Each point is reached from the start by the listed moves, each made 0, 1 or 2 times, or once backwards (-1), plus a little noise. Say if it took an odd or an even number of moves. Then give how often each move was made.
(in the rows, 128 means zero)

Moves:
(1): [156 148]
(2): [112 159]
Start: [131 128]
Points:
[154 230] -> even (2, 2)
[104 108] -> odd (-1, 0)
[170 198] -> odd (2, 1)

Moves:
(1): [169 122 117 138]
(2): [131 174 112 129]
(3): [138 135 168 141]
(4): [115 116 110 170]
Start: [140 122 128 123]
Points:
[232 123 124 100] -> odd (2, 0, 0, -1)
[132  66 188 231] -> odd (0, -1, 2, 2)
[119 187 203 141] -> even (-1, 1, 2, 0)
[125 237 165  84] -> odd (-1, 2, 1, -1)

Moves:
(1): [166 134 133 122 133 139 102 135]
(2): [122 176 125 142 121 137 122 119]
(3): [122 126 156 131 135 124 123 125]
(4): [135 105 129 177 138 134 125 124]
(5): [125 131 123 116 162 142 127 132]
(6): [127 119 130 115 121 164 120 120]
(7): [141 131 142 130 134 131 164 123]
(8): [124 123 132 136 130 142 125 173]
Start: [124 123 127 123 125 128 141 146]
Points:
[176  81 181 249 174 144 140 237] -> even (1, 0, 1, 2, 0, -1, 1, 2)
[ 88  62 170 126 178 147 196 236] -> odd (-1, -1, 1, 0, 1, 0, 1, 2)
[ 86  60  84 207 153 192 118 183] -> even (-1, 0, -1, 2, 1, 1, -1, 1)
[184 138 174  73  96 177  75 194] -> odd (2, 0, 1, -1, -1, 1, 0, 1)
[139 168 127 182 172 110 177  97] -> even (0, 1, 0, 1, 1, -1, 1, -1)
[226  89 203 138 136 108 166 206] -> odd (2, -1, 1, 0, -1, -1, 2, 1)

Moves:
(1): [161 120 118 128 129 126 127 122 124 130 145]
(2): [122 150 116 127 136 128 126 129 127 125 132]
(3): [137 144 158 137 129 132 129 118 125 125 123]
(4): [125 123 124 159 137 123 133 140 124 139 121]
(5): [127 115 133 114 151 127 115 131 138 121 125]
(6): [126 132 120 139 126 157 133 137 144 116 125]
(7): [130 124 137 126 138 127 174 129 118 120 125]
(8): [135 135 131 122 128 119 130 151 126 128 141]
(9): [133 132 127 134 128 114 133 125 151 136 132]
(10): [121 131 132 119 136 154 133 132 131 158 137]
(11): [115 118 142 135 131 132 125 126 128 108 161]
Start: [133 141 146 122 143 138 114 123 129 144 138]
Points:
[153 169 148 186 194 185  78 128 125 188 249] -> even (2, 2, 1, 2, 0, 0, -1, 0, 0, 2, 2)
[118 167 212 182 118 215 187 104 143 115  85] -> odd (-1, -1, 2, 0, -1, 2, 1, -1, 0, 0, 0)
[147 129 138  53 160  78 101 158 147 145 179] -> odd (0, 0, -1, -1, 1, -1, 0, 2, 1, 0, 0)
[ 84 184 241 149 135 167  88  98 141 191 210] -> odd (-1, 0, 2, 0, -1, -1, -1, 0, 1, 2, 2)
[214 165 170 217 173 159 146 121 175 198 162] -> even (2, 0, 2, 2, 0, 1, 0, 0, 2, 1, 0)

Moves:
(1): [139 127 120 132 135 122 120 132 130 128 118 123 131 121 142 122]
(2): [119 142 112 120 135 131 142 134 126 125 109 138 123 133 122 127]
(3): [136 142 138 140 109 127 114 128 128 132 120 138 129 136 128 135]
(4): [121 116 119 137 125 143 125 125 134 127 121 124 126 126 132 128]
(5): [125 122 130 142 146 131 123 128 116 138 131 137 119 119 134 132]
(6): [128 138 143 116 128 136 125 123 118 135 137 124 138 128 140 123]
(7): [122 118 133 132 127 133 148 128 127 122 134 137 124 135 135 124]
(8): [124 134 141 137 124 137 130 166 135 125 145 129 131 125 124 124]
(9): [134 117 129 122 132 139 125 128 138 136 125 133 131 129 124 139]
(10): [134 134 123 122 121 129 142 133 126 132 133 129 119 121 144 142]
(11): [138 141 125 135 126 129 131 119 135 133 144 122 121 127 122 121]
(12): [132 121 119 115 121 125 117 128 127 126 134 131 124 125 131 120]
(13): [127 132 121 131 117 122 130 126 119 126 142 131 142 124 127 134]
(14): [127 129 122 127 130 133 130 134 118 131 135 124 128 139 121 136]
Start: [131 130 124 122 130 129 138 142 133 136 130 132 141 126 117 126]
Points:
[115 197 158  72 102 177 191 249 111 140 148 167 165 174 121 153] -> odd (0, 2, 1, -1, -1, 2, 1, 2, 1, 1, -1, 0, 0, 2)
[139 133 119 155 161 145 191 160 122 164 129 191  78 146 121 158] -> odd (0, 1, 1, -1, 2, -1, 2, 0, 1, 1, 1, 0, -1, 1)
[126 149  93 160 134  88 196 140 109 116 152 171 132 109 131 106] -> even (1, 1, 0, -1, 1, -1, 2, 0, -1, 0, 1, 0, 2, -1)
[135  86  44 143 164 161 113 113 113 157  97 139 169 132 118 157] -> even (2, 1, 0, 2, 1, 0, 0, -1, 2, -1, 0, 0, 2, 2)

Moves:
(1): [149 117 135 121 138 124 114 117 146 130 136 128 124 131 138 122 121 128
 133 137 110 128 153]
(2): [134 145 111 128 127 121 122 122 144 123 120 137 121 120 127 117 121 110
 134 130 138 121 129]
(3): [132 121 134 122 120 141 134 116 134 117 112 124 119 137 126 138 134 116
 129 129 125 113 123]
(4): [139 129 145 140 123 135 121 128 127 121 134 139 129 125 121 132 128 136
 135 127 132 126 128]
(5): [115 136 137 141 135 127 126 125 125 132 120 118 120 133 120 134 121 109
 117 127 131 130 137]
(6): [132 118 121 131 126 130 132 129 117 121 132 129 142 134 130 132 136 120
 123 143 142 112 136]
(7): [123 128 136 128 136 124 127 125 123 125 136 129 121 120 123 132 130 141
 125 135 121 127 128]
(8): [123 116 140 115 131 129 122 141 129 126 138 144 117 118 112 130 126 124
 130 140 122 134 149]
(9): [121 133 123 131 120 126 133 133 139 145 123 126 138 124 120 128 131 130
 138 144 144 130 129]
(10): [128 112 122 140 129 135 116 131 126 129 140 110 116 135 109 120 124 127
 131 134 130 120 125]
(11): [110 129 125 126 115 114 132 113 129 137 139 127 131 128 129 135 145 117
 122 129 140 125 130]
(12): [122 115 127 129 125 123 120 101 102 132 119 131 127 136 110 124 128 143
 128 141 123 138 118]
(13): [140 128 134 134 133 131 132 128 114 149 132 137 131 129 125 133 135 122
 130 119 128 119 131]
(14): [131 137 140 131 135 114 134 136 128 131 147 131 126 144 130 128 127 129
 129 133 132 135 125]
(15): [127 132 130 134 134 134 124 132 122 134 125 134 123 132 138 136 124 129
 136 132 123 127 129]
(16): [134 120 136 120 123 127 147 128 125 128 126 135 111 116 133 131 120 139
 131 122 153 118 137]
(17): [121 128 136 131 126 123 126 127 142 144 117 130 131 130 130 118 141 134
 125 119 125 120 133]
(18): [125 121 124 127 132 126 122 133 134 124 123 130 127 138 124 144 128 132
 118 118 132 130 129]
(19): [121 127 126 119 133 125 120 129 135 118 132 120 124 155 125 117 134 136
 145 109 123 120 134]
(20): [133 134 143 130 122 125 119 143 123 129 130 126 123 138 137 130 146 126
 123 126 134 130 129]
Start: [132 139 129 136 126 122 128 133 127 139 139 141 121 136 137 126 117 139
 126 120 125 137 126]
Points:
[171 159 153  87  98  59 141  99 214 249 163 190  82 116 149  92 172  86
 176 155 165  93 202] -> even (2, 2, 1, -1, -1, -1, 0, 1, 2, 0, 2, 0, 2, 1, 0, 1, 1, -1, 0, 1)
[ 59  83 147  84 132  76 132  83 199 165 141 109  36 185  65 112 102 178
 169 136 157 122 191] -> odd (1, 0, 1, -1, 1, -1, 1, 1, 2, 1, 1, 1, -1, 1, 0, 2, 1, 1, 2, -1)
[137 128 153 134 113 123  87 192 143 187 134 180 141 197  87 141 212  80
 141 152 166  80 191] -> even (0, 1, 1, 0, 0, 2, 0, 2, 2, 0, 0, 0, 2, 0, 0, -1, 1, 1, 1, 2)
[166 199 116 144 132  59 145 138 168 145 145 138 133 239 146 121 125  61
 153 118 247  94 188] -> even (1, 2, 0, 0, 2, 2, -1, -1, 2, -1, 0, 0, 1, 2, -1, 1, -1, 1, 2, 1)
